Every row gives one point. Two turns around zero, p and q, are shown by what they do to some points. Write where each new point lands after one turn and then the other. Backwards means that the second turn is done in reverse. Each puzzle has new turns, and all numbers are rounded.
In the rows, zero is written as 128.

Turn p:
[100 102] -> [111  94]
[133  96] -> [144 100]
[151 186] -> [128 190]
Turn q:
[171  92] -> [176 157]
[ 63 134] -> [101  68]
[141 158] -> [104 150]
[137 128] -> [131 137]
Where do these land?
q, then p: [ 64 140] -> [119  64]
p, then q: [124 143] -> [113 123]
q, then p: [160  89] -> [165 162]
q, then p: [164 140] -> [114 163]

Turn p:
[150 152] -> [105 151]
[123  77] -> [179 121]
[159 167] -> [ 90 160]
[ 80 115] -> [139  80]
Turn q:
[132 109] -> [144 118]
[156 126] -> [149 147]
[148 104] -> [159 125]
[159 151] -> [133 166]
[ 46 149] -> [56 84]
Where do these land?
q, then p backwards: [185  91] -> [145  62]
q, then p: [160 135] -> [101 146]
p, then q: [ 75 128] -> [164  90]
q, then p backwards: [130 158] -> [150 149]
q, then p: [ 91 128] -> [153 101]

Turn p:
[117 141 129] -> [120 135 115]
[171 108  62] -> [208 127 142]
[105 151 150] -> [ 95 140 110]
[118 147 200] -> [ 56 141 144]
[129  93  99] -> [161  97 129]
Turn q:
[158 121  79] -> [164 170 143]
[114 104 170] -> [102  89 147]
[132 176 184] -> [ 63 127  94]
[111  94 146] -> [127  93 151]
[170 144  98] -> [137 181 131]
[ 84 129  91] -> [175 108 102]
Where do these land?
q, then p: [122 127 162] -> [119  98 113]
p, then q: [116 102  87] -> [140 154 169]
q, then p: [106 191 141] -> [177 120  81]
p, then q backwards: [175 136 140] -> [167 101 115]
p, then q: [91 78 75] -> [163 153 197]
p, then q backwards: [157 134 162] -> [166 109 143]

Turn p:
[136 156  85  97] -> [123  72 149 137]
[186 106 143 113] -> [129 155 163 177]
[152 106  97 121] -> [155 114 136 161]
[ 58 112 178 132] -> [ 94 159  60  97]
[108 160 137 177] -> [139 140 133  68]
Turn q:
[145 174  70 114] -> [148 113 157  61]
[121 112 161 139] -> [119 138 106 157]
[121 141 189  62] -> [ 81  66  82 139]
[113  68 128 121] -> [118 127 158 182]
[162 142 100 184] -> [145 189 139  94]
[107 131 120 149] -> [157 136 126 135]
Where do these land?
p, then q: [ 33 158 123 136] -> [130  64 204 137]
p, then q: [168 132 154 163] -> [111 120  79 101]
q, then p: [148  98 133 155] -> [116 126 139  86]
p, then q: [159 109 134  75] -> [167 168 106 152]
q, then p: [133 144  96 111] -> [104 141 123 156]

Turn p:
[158  31 126 138 135 117] -> [115 192 205 146 128 139]
[117 146 134  98  86 121] -> [120 133  84 150 154 124]
[116 135 136 136 142 129] -> [140 111 132 130 120 126]
[119 138 122 124 150 111] -> [139 108 138 117 143 123]
[109 145 107 137 132 158] -> [154 129 106 105 108 124]
[131 149 150 115 133 153] -> [117 113 110 133 108 102]
[127 141 142 139 105 115] -> [119 117 113 145 131 149]
[147 139 108 137 141 120] -> [119 121 136  98 132 137]
Turn q:
[130 140  97 126 137 126] -> [108 129 141 145 123 146]
[155 164 100 121 143 160] -> [141 124 154 156 109 174]
[122 179 114 144 103 150] -> [132 127 173 101 111 162]
[115 154 119 101 111 100] -> [104 140 124 107 154 158]
[141 110 154 122 136 112] -> [143 127 109 135 151 110]
[148  69 144 115 135  97] -> [130 150  88 154 154  84]
[126 118 125 151 115 132] -> [127 135 142 121 117 108]
[105  91 155 127 131 151] -> [141 117  93 115 103  99]
[109 127 143 146 141 123] -> [124 102 129 118 130 111]
Where do these land?
q, then p backwards: [114 118 151 140 134 121] -> [123 148 125 110 144 131]
q, then p backwards: [101 125 116 125 116 143] -> [150 137 124 142 129 150]
p, then q: [135 111 135 129 159  78] -> [158  92  99 130 134 100]
p, then q: [128 102 131  67 121 157] -> [ 94 111 159 122 180 138]
q, then p: [137 116 128 138 117 115] -> [126 106 131 127 138 131]
p, then q backwards: [116 155 131 133 108 133] -> [119 120 139 102 145 137]
p, then q: [164 168 103 164 141 148] -> [119 165  81 108 101 153]

Turn p:
[125 135 137 148 148 145] -> [115 145 105 137 117 124]
[127 148 120 112 104 120] -> [141 117 155 122 111 127]
[152 112 178 125 130 156] -> [145 166 115 134 150  87]
[134 125 102 117 141 120] -> [124 112 122 104 130 142]
[101 167 126  97 140  95] -> [ 92 127 172 103 106 136]
[143 111 157 158 108 122] -> [135 122 122 166 146  99]
[117 101  87 116 135 112] -> [126 103 126 111 148 169]
[ 89 113  87 111 123 126] -> [131 121 143 121 132 186]
[162 139 158 168 123 157] -> [143 140  93 156 113  83]
Turn q:
[145 127 110 115 128 142] -> [119 132 110 105 128 135]
[122 133 106 145 116 143] -> [121  98 125 116 138 129]
[105 122 121 113 117 141] -> [112 113 127 127 103 127]
[128 139 106 124 174  87] -> [117 162 140 122 152  79]
[131  97 106 131 120 123] -> [124 117  94 134 129 113]
[139 139 122 125 105 112] -> [108 131 124 140 145 143]
[125 137 225 143 135 148] -> [195 142 176 153 100 170]
Where do these land?
q, then p: [117 172 138 116 152 133] -> [121 162 158 127 127 100]
p, then q: [128 122 140  98 130 191] -> [101 156 143  93 158 163]
q, then p: [116  96 131 154  96 112] -> [126 102  90 153 143 141]
p, then q backwards: [114 122 126 154 162 109] -> [130 130 101 109  94 115]
p, then q: [149 119 147 125 121 147] -> [121 150 128 125 155 124]
p, then q: [133 132 100 159 107 105] -> [151 103  92 143 123 120]
q, then p: [139 133 113  89 129  98] -> [106 131 148 135  91 149]
